Every row gives one point. The points of each table are mixes of a few directions, plus a little noise. Count the directions of each table, and those that both share. Where both have some left over, give the other angles between the two spaces (their principal angles), to ten degrees, smallest first.

First:
[[-0.30, -0.18, +0.04],
[-0.19, +0.50, +0.39],
[+0.07, -0.43, -0.30],
[+0.42, +0.11, -0.14]]
Second (6 x 3):
[[-0.16, -0.03, +0.45],
[+0.13, +0.02, -0.37],
[-0.02, +0.00, +0.06],
[+0.13, +0.02, -0.37],
[+0.20, +0.04, -0.56],
[-0.28, -0.05, +0.78]]
Directions: first 2, second 1, shared 0; angles 40

First:
[[+0.21, +0.34, +0.15, -0.95, -0.47, +0.68, -0.54, -0.48],
[+0.08, +0.13, +0.06, -0.36, -0.18, +0.26, -0.20, -0.18],
[-0.21, -0.34, -0.15, +0.94, +0.47, -0.68, +0.54, +0.48],
[-0.05, -0.09, -0.04, +0.25, +0.12, -0.17, +0.14, +0.12],
[+0.05, +0.09, +0.04, -0.26, -0.13, +0.18, -0.15, -0.13],
[+0.03, +0.05, +0.02, -0.14, -0.07, +0.10, -0.08, -0.07],
[-0.03, -0.05, -0.02, +0.13, +0.07, -0.09, +0.07, +0.07],
[-0.09, -0.14, -0.06, +0.39, +0.19, -0.28, +0.22, +0.20]]
Second, 10 rows:
[[-0.37, +0.63, +0.04, +0.13, -0.23, -0.18, -0.34, +0.15],
[-0.50, +0.40, -0.03, -0.33, +0.39, -0.09, +0.27, -0.30],
[-0.09, -0.35, -0.21, +0.12, -0.21, -0.12, +0.27, -0.15],
[+0.80, -0.02, -0.16, +0.15, -0.03, +0.32, -0.14, +0.26],
[+0.31, -0.15, +0.11, -0.03, +0.12, +0.10, -0.08, +0.07],
[-0.32, -0.43, +0.06, +0.01, -0.13, -0.17, +0.17, -0.15],
[-0.27, -0.77, +0.39, +0.06, -0.23, -0.20, -0.10, -0.01],
[+0.70, -0.33, +0.13, -0.12, +0.40, +0.16, -0.02, +0.01],
[+0.05, +0.06, -0.17, +0.06, +0.11, -0.42, +0.13, -0.27],
[-0.30, +0.96, -0.16, -0.04, -0.18, +0.61, -0.17, +0.40]]
Directions: first 1, second 5, shared 0; angles 60
